Each point is reached from the start by the listed moves, each made 0, 1 or 2 times, or once backwards (-1), plus a little noise. Say if it took an odd or an even number of moves. Then give how often each move was made.

Moves:
(1): [ 1.4 -0.3  1.2 -2.5]
(2): [-3.9 -3.1 -6.7 -5.2]
Start: [-0.5 -1.3 -0.4 -0.1]
Points:
[ 2.4 -2.0  1.9 -5.0] => even (2, 0)
[-1.8 -0.7 -1.6  2.4] => odd (-1, 0)
[6.2 1.2 8.5 0.1] => odd (2, -1)

Moves:
(1): [-0.8 -1.5  1.1 -0.7]
(2): [ 2.9 -0.5  0.8  1.3]
(3): [ 1.1  0.7 -0.6 -1.0]
(4): [2.7 1.9 2.2 1.9]
Start: [-0.6 -0.9 -0.1 -1.0]
Points:
[3.7 2.3 4.8 3.5] => odd (0, 0, -1, 2)
[9.7 2.1 2.1 3.2] => odd (-1, 2, 1, 1)
[4.9 0.5 2.8 2.0] => even (0, 1, 0, 1)
[-5.6 -4.0 -1.9 -7.8] => even (2, -1, 2, -1)
[8.6 1.5 2.6 4.1] => even (-1, 2, 0, 1)

Moves:
(1): [-1.7 -4.1  0.4 -1.3  0.3 -2.0  0.3  0.4]
(2): [-2.8  0.3 -1.8 -0.3  0.0 -0.5 -2.1 -1.6]
(3): [-0.5  0.6  2.6 -2.1  2.1  0.1  3.1  0.2]
(4): [-0.7  2.5 -2.2 -0.3  0.8 -3.8  0.3  1.0]
(5): [ 2.1  1.9 -0.2 -3.4  1.2 -1.8 -0.4  0.6]
(6): [ 0.1  1.6  0.9  3.6  4.9  0.4 -0.8  0.7]
(7): [-0.7  1.7  2.8  0.8 -3.6 -1.6 -0.8 -0.2]
(8): [-2.9 -0.2  1.5 -0.2  0.4 -0.1  1.0  3.8]
Start: [ 0.2  0.8  0.9  0.2  0.2 -0.3  0.2 -0.6]
Points:
[ -0.4  -8.9  -2.1 -10.2   0.7  -4.8   2.0   0.4] => odd (2, 0, 0, 0, 1, -1, -1, 0)
[ 4.4  1.6 10.1 -1.2 -6.9  6.0  7.2 -5.6] => odd (-1, -1, 2, -1, -1, -1, 1, -1)
[-3.3  4.2  9.6  4.7  9.9 -6.4  4.6  7.6] => even (1, -1, 1, 1, 0, 2, 1, 1)

Moves:
(1): [-1.9  0.6  0.4  0.6  0.0  0.1 -2.8 -0.8 -0.2 -0.2 -0.5  0.5]
(2): [ 2.0 -0.9  0.7 -0.9 -0.5  2.9  3.9  3.1 -1.9 -0.1  1.9 -1.4]
(3): [ 0.8  0.6  0.7  0.9 -0.8  1.7  1.4 -2.7 -2.0  0.7  1.2 -0.8]
(4): [-1.8  0.7 -0.3  1.4 -0.9 -0.5 -0.8 -0.2  0.1  2.2  0.1  1.1]
(5): [ 1.5 -2.0  1.5 -0.7  1.0 -1.2 -0.8  0.9 -0.7  0.0  2.6 -1.3]
(6): [ 0.8  0.2 -1.0  1.8 -1.9 -0.6 -2.1 -1.6 -2.5 -0.2  0.5 -2.2]
(7): [-0.8  0.0 -1.5 -0.1  0.2  1.1 -0.8 -0.9  2.2  1.9  0.7 -2.4]
(8): [ 1.0 -1.2 -2.0 -3.0  1.7  0.0  1.3  2.2 -0.9  1.8  4.7 -0.3]
(9): [-0.9  1.2 -1.4  1.4  2.1 -0.4  1.1  1.5 -1.0 -0.3  3.1 -0.2]
(10): [-0.5 -4.4 -1.2 -0.2  2.5 -1.4  2.6  1.5  0.3  0.8  0.6  0.3]
(11): [-0.5  2.7  2.4 -0.8 -1.0 -2.8 -2.4 -0.9 -0.9 -0.7 -3.0 -1.4]
Start: [ 2.0  1.8 -1.4 -1.5  1.2  0.1  1.0  1.6  0.5  1.3  3.4 -1.5]
Points:
[-0.7 -2.7 -8.3 -5.3  2.2  1.2 -2.6  1.1 -0.1  7.3  7.9 -3.9] => odd (2, 0, 0, 0, -1, 1, 1, 2, -1, 1, 0)
[  5.0   2.8   4.1   3.6  -5.2   4.9   0.9  -2.7  -6.5   7.9   9.1 -14.7] => odd (0, 2, 2, 2, 2, 1, 2, -1, 0, 0, 1)
[-2.9 -6.1 -2.8 -7.0  6.5 -0.8  0.5  0.0  1.4 15.4 12.7 -5.0] => even (2, 0, 2, 2, 1, -1, 2, 2, -1, 2, 1)
[-4.8  7.9 -3.6 -2.0  7.3 -6.2 -0.5  3.8 -3.8  6.7 13.8  4.0] => even (1, -1, 1, 2, 0, -1, -1, 2, 2, 0, 1)

Moves:
(1): [-3.2  0.6  0.4 -3.7  1.1 -3.4 -0.6 -2.3  1.2  0.7 -2.2 -0.2  0.6  3.0
 -0.5 -1.2]
(2): [ 0.6 -1.2 -0.5  0.8 -0.4 -0.1 -0.8  1.3 -0.6 -0.4  0.6  1.1 -0.1  0.0
 -1.2  0.2]
(3): [-1.0 -0.9  0.1  0.9 -0.3 -0.9 -0.9 -1.4  0.5  0.6 -0.9 -0.8  0.4  0.9
 -1.0  1.3]
(4): [ 0.4  2.0  1.0 -0.8  0.7  0.1 -1.4 -0.3  1.0  0.9 -1.6  1.0  0.9 -3.7
 -1.1  1.4]
(5): [-0.9 -0.2 -2.1  0.6  0.0  1.4 -1.4  0.3 -1.6  0.0 -0.5 -0.7 -0.8 -0.8
  2.2  0.0]
(6): [-1.3 -0.7 -0.4  1.9 -0.8  1.7 -1.2 -2.3 -0.6 -0.4  2.3 -0.8  1.7  0.3
  1.7 -1.8]
(7): [ 0.5  0.6  0.3 -1.5  1.3  0.0 -0.8  1.5 -0.1 -0.1  1.6 -0.3 -0.4  0.1
  2.0 -0.7]
(8): [ 0.2 -0.3  0.4  1.7  0.7 -0.5  1.3 -0.8 -0.3 -1.6  0.8  1.0 -0.3  0.2
  0.7 -0.6]
(9): [-0.8  0.1  1.1  0.8  2.0  1.2  0.1  0.9  0.5  2.2  0.4  2.7  0.3  1.9
  3.7  0.9]
(10): [ 0.3  0.6  1.2  1.4 -0.2 -1.0 -1.1  2.0  0.5  1.3 -1.0  1.5 -0.4  1.2
  0.2  0.2]
(11): [ 2.2  0.4  0.9  1.6  1.7  0.1  2.0 -1.7  0.4  0.1 -1.2  0.9 -1.8  1.4
 -0.2 -1.3]
(12): [ 2.5 -1.2 -1.6  0.7 -1.7  0.7  0.2  0.3  2.3 -3.4  0.4  0.1  1.8 -2.2
 -1.1  1.1]
(13): [-0.3  2.3 -1.0 -1.2  0.7 -0.7  0.7 -1.0  3.4  1.4  0.6 -1.9 -1.5  2.0
 -2.3 -1.7]
(14): [ 1.2  0.5 -2.6 -1.9 -1.7 -3.1  1.9 -2.6  1.9  0.6 -0.6 -2.6  4.3 -1.3
 -4.7  1.3]
Start: [-1.0 -1.8 -1.1  0.7  1.2  0.8 -1.1 -2.1 -1.8 -0.6 -1.9  0.3 -0.1 -0.7
 -1.1 -0.4]
Points:
[-15.4  -2.4  -0.6   2.6   6.0  -3.1  -4.3 -12.8   3.2   6.0  -2.1  -0.4
   1.9  17.9   9.7  -6.0] => even (2, -1, 2, -1, 1, 2, 0, 1, 2, 1, 0, 0, 1, 0)
[ -1.8  -0.4   1.1   7.1   7.6  -0.2   2.0  -6.4   5.2  -4.5  -3.2   7.3
  -6.4  14.0  10.5 -11.2] => even (2, -1, -1, -1, 1, 1, 0, 2, 1, 2, 2, 2, 1, -1)
[ -5.2   0.8  -8.5   3.2   0.8  -4.9  -0.1 -18.5   5.4   2.7  -4.2 -12.4
  -1.0  11.7  -6.4  -9.8] => even (1, -1, 2, -1, 2, 2, 0, 0, -1, 1, 2, 0, 2, 1)
[ 2.6  0.1 -3.7  0.6  8.3  6.9 -1.6 -2.3 -1.5  1.7  4.3  1.5 -4.9  3.3
  5.5 -7.5] => odd (0, 2, -1, 0, 1, 1, 2, -1, 1, -1, 2, 0, 1, 0)
